Each point is reached from the start by the listed moves, each made once or not at all, plus a little noise. Is the number of moves made odd or even? Then give how often each move was made.

Moves:
(1): [28 -4  6]
(2): [ 8 28  5]
(3): [-8 -1 42]
Start: [11 16 17]
Points:
[ 2 15 60] => odd (0, 0, 1)
[10 12 16] => even (0, 0, 0)
[30 12 67] => even (1, 0, 1)
[45 43 28] => even (1, 1, 0)

Moves:
(1): [ 54   2  -1 -16  11   7   2 -15   9  -8]
(2): [ 0 43 -7 -2 -2  6 11  1  5  3]
(3): [ -3   5  54 -10   2 -10  13  -3   3   1]
(4): [ 7 -3  3 48 11 -2  2  3  3 -2]
(5): [ -9  -2  -5  -5  63  -5 -15   1  -7  -3]
(6): [ -9  -3  11   5   6  48  -6  -2   5 -14]
(7): [ -3  -9 -12  -3   6   3  41   8   2 -11]
(8): [18  2  3  1 -2 -2 -3 75 -1 11]
Start: [ 11  -7   5   6 -12   5  -9   3 -20   3]
Points:
[ 52 -17 -11 -19  66  11  14  -1 -13 -24] => odd (1, 0, 0, 0, 1, 0, 1, 0)
[ 76 -14  47  19  78   1  34  75 -15  -7] => even (1, 0, 1, 1, 1, 0, 1, 1)
[ 11 -22   0  52  75  47  11  84 -21 -11] => odd (0, 0, 0, 1, 1, 1, 1, 1)
[ 15  -8  56 -15  53 -13 -14  76 -25  13] => odd (0, 0, 1, 0, 1, 0, 0, 1)
[ 25 -13  17  62   8  50 -12  75 -11  -3] => odd (0, 0, 0, 1, 0, 1, 0, 1)
[ 30  -4  63  -4 -15  -5  -4  75 -18  18] => even (0, 0, 1, 0, 0, 0, 0, 1)

Moves:
(1): [ 65  12  21  -1 -13 -10   7  -1   3  -2   8  -5]
(2): [ -4  59 -11   1   2  -4  -7   4   8  14 -14  -5]
(3): [ -8   7  45  -4   1   2   0  -8  -5   1 -10   2]
(4): [ -6   6   8  51  12  -7  -9  -8  -4   1   7 -10]
(5): [ 19  -5   0 -16  79   5  -2  13 -13   8   8  -2]
(6): [ 3  8  4  7 -3 70 -5 17 -4  3  8 14]
(7): [-8  5 -6  8  8  3 37 -9  8 -2  1  4]
(8): [ -8  -4   2  11  -5 -15  10  61   0  -4  -4  -9]
(9): [  7  -8  -5   2  10 -11 -14  -4  72  -8  -7  -1]
(10): [  2 -10   3  13  -3  -1   7   3   6  62   2   7]
(11): [-17  15   7 -15  -6 -18   6   9   3   1  70   9]
Start: [ 20  -6 -14  13 -14 -12 -27  23 -29   5  27  16]
Points:
[ 78  71  41  10  60 -33  21  80 -25  19  17   2] => even (1, 1, 1, 0, 1, 0, 1, 1, 0, 0, 0)
[ 20  32  10  27  79 -31   0  88  46  75   3  13] => odd (0, 1, 1, 0, 1, 0, 1, 1, 1, 1, 0)
[ 76  10  22  68 -18  12 -35  41  43  59 113  29] => even (1, 0, 0, 1, 0, 1, 0, 0, 1, 1, 1)

Moves:
(1): [ 55 -17   3  -3   9   0   0   2 -10   5  -8  -1   3  -2   1]
(2): [ 8 54 -2  8 -3 -6  0  4 14 15 -8 -3  6  1  2]
(3): [-5  3 70  0  6 12  8  8 -9 -2 -4 12  6  0  6]
(4): [  3  -3   6  53   7   2 -16  -1   0  -2   8  12  -5  -6  -6]
(5): [-3 -1 -2 -4 43  6  0  2  7  6 -2  9 -3  1  6]
(6): [ 10   3 -11   3  -4  76   1   3   7  -9  -9  -8   1  -9 -10]
(7): [  1  -4 -14  15  -7 -10  66  -3  -3   6  -7  17  -1 -10  -4]
(8): [  0   2  -8   2  -5  -2   0  57 -13  -1  10   4 -24   7   8]
(9): [ 5 -9  4  1 -6 -4 12  9 44 -3 15 -7 10  8 -3]
(10): [-11  -9   5   1   1   6  -4   4   3  58   2  -9  -4  -7   1]
(11): [ 13   9  -2  -9   8   3  11 -17 -21  -1  72  -7   4 -12   8]
(12): [ 7 -2 -2 -8 -8  7 -5 -6  9 10  2 46 -4  6 -2]
(13): [-4 -9 -7 -2 -2 -4 -1 12 -4 -3 -3  4 50 -5 -3]
(14): [ 0  0 -2  9  2  3  7 -7 -9 10  4 -4 11 42  2]
Start: [-20 -20  30 -13 -57  10  -9  45  18  15  39 -16   0  13  18]
Points:
[ -6 -27  12 -18 -74  85 -17  54  34  16  28  26  50   3   2] => odd (0, 0, 0, 0, 0, 1, 0, 0, 0, 0, 0, 1, 1, 0)
[ 63  31  85 -27 -11 103   8  46  16  38  85  32  10  -1  27] => odd (1, 1, 1, 0, 1, 1, 0, 0, 0, 0, 1, 1, 0, 0)
[-21   5 103  42 -55  14 -14  78  64  85  49  -8  62   8  14] => even (0, 1, 1, 1, 0, 0, 0, 0, 1, 1, 0, 0, 1, 0)
[ 71   1   8  57 -60   1  64  92  29  50 121  49  52  43  17] => even (1, 1, 0, 1, 0, 0, 1, 1, 1, 0, 1, 1, 1, 1)

Moves:
(1): [ 21 -11   6   6  -3   4 -28   9   3 -13  10  -6   5   4  10  -9  -5  -4
   2 -16  15   2  10  -8   8]
(2): [  3  18  12   9  -3   4   4   2  -2   9  -4   5  -8  13   4  -9  -1  -5
 -19   0   9   9  12  -8   4]
(3): [  8  -1  30   8  -8   4  -1  20  -8  -2  -7   0   1   3  -8   8   0   7
 -13  -8 -12   0   8   5  -6]
(4): [-18  13  -7  19   6  -9 -15   2  -9  -2  -3   3  23  28  19   0  15   8
  15 -10  -4 -24  -2   6  -2]
(5): [  2  -3   5 -16  29  -9  -9  -1   8   0 -12 -16 -13   5  -3  -1   5   5
  -9  -7  -1 -11   0   9  -9]
(6): [  0  -7 -11  -2   9  16  13  -5 -18  -4   5   0   3   5   4  -2  -2  -5
  -5  -8  -2  -6   8  -3  -3]
(7): [  8   5   0  -4   3   2  17  12  10 -12   3   0  18  -2  -3  -6   2  18
  11   0  21  -2  -5  11  -4]
(8): [ -1  12  -2  -6   6  -1   4  23  -9  -4   5  -6  -3  -1  12   0  -6   4
 -10   3  -7   6 -10   6  -2]
(9): [ -8   6   2   1   2  11   6   7  32   1   4  11   7   1  -1  -2  -3  -2
   1   4   0 -12 -12 -13   3]
(10): [  9  -8 -19   4  12   6  -6  11  10  18  -1  15  19   1  -3  19  11  20
   9  -2 -12   8  23   0  15]
(11): [  3   8   9  -4   1 -13  -5 -13  -4  -5  32  -8  25  -4  -3   1 -17   6
 -23   3  -4 -15  14   8   2]
(12): [ -2  15   8 -12  17  -8  -7 -10  17   5  -9  43   7   6  -9   2   0  -7
  -1  -8   1  17  -2  12  -5]
(13): [ -9   4  -8 -11   2 -14  -3   9   5 -20 -21  -6  19  -5 -10   0  15  -6
   6 -15  -7  15  13  -6  -2]
(14): [-10 -15  -6 -11 -20  10  -6  -6  15  -1   6   3 -15  21   0  -7  -6  11
 -11  -4   7   4  16  21  -9]
(15): [ -5  -4   4  -3  -4   1   4 -13   4  11   1   0  10 -18  23  -6   1   8
  -4 -15  11   8  -1  -1 -12]
(16): [ -7   8  -3  -2   7  11 -14  -5  -1 -13  -1 -11   5   7   2  22  -9 -11
   7   7  -1  11   6  -4   2]
(17): [-22   5   3   4  -6  -5 -12  -3 -20  -3  12  11 -11   0   9  17  42   3
 -14 -13  25   5  -7  -1  -9]
(18): [  0   7  -1  -2  -3  17 -28   0  -5  10   2  10  -4 -12   5 -14  -3  20
  -3   9   3  -1   4  -4 -16]
(19): [ 13  12  17 -16   3   9   0 -12  -8   8  14   0  -1  14   1   2  21   8
  20  -7  -9   9  -7  -5   0]
(20): [  1  -9  -5   8   6   2  -2   9  -4   9   3   1   8  -6  19  -5   4 -14
  -9  25   2  14  11   8  -4]
(21): [-10 -10  11  -7   6  -3  -4   9  -5  12   0  -4   4   2 -14 -18 -14   0
   3  -7  17   7   4 -10  -1]
(22): [ -7  -2  -6  21   4   3  -3  -8   2  -5   5  -6   1   7 -14  -9  -1   0
  -9  -2  -8  23  -9   6   8]
(23): [ -8  16   6  12   0   0   7  -1  10  -5   7  10 -16 -12   2   2  -6   1
  29  -8 -12  20  24  -3 -15]
(24): [-10  11  -2  -9   8  18 -12   8  -1   7  -2  10   0  -2  -5   0   6  -7
   3   3   4  -8   6  21  16]
Start: [-31  -1   2  -1  -3  14  12   2  -6   6   6  -3 -18  -1  20  -3 -26 -36
  15 -22  13  19 -12  16  24]
Points:
[-45  35  14  -9  82  14 -64  29  -8  -4  28  18  37  70  26  17  35   7
  39 -84  51  70 -11  37  24] => even (1, 0, 0, 1, 1, 0, 1, 1, 0, 1, 0, 1, 0, 0, 0, 1, 1, 0, 1, 0, 1, 1, 0, 0)
[-10   1  48 -34  52  61 -77   6   4  24  56  35  10  33  23  -1 -46   1
  11 -51   3  77 107  42 -19] => even (1, 0, 1, 0, 1, 1, 0, 0, 0, 1, 1, 1, 0, 1, 0, 1, 0, 1, 1, 1, 1, 0, 1, 0)
[-56  24  11 -30  25  27 -65  44   8 -16  -8 -32  23  42  65 -50 -34   9
   3 -77  75  42  36  28 -18] => even (1, 1, 0, 1, 1, 0, 1, 1, 0, 0, 0, 0, 1, 1, 1, 1, 0, 1, 0, 0, 1, 0, 0, 0)
[ -83   37    1  -28   50   50 -121   32    6   -5   55   -3   41   67
   26   -2   25   16    1  -77   30   38   38   42   26] => even (1, 0, 0, 1, 1, 0, 0, 1, 1, 1, 1, 0, 1, 1, 0, 1, 1, 1, 1, 0, 1, 1, 0, 1)
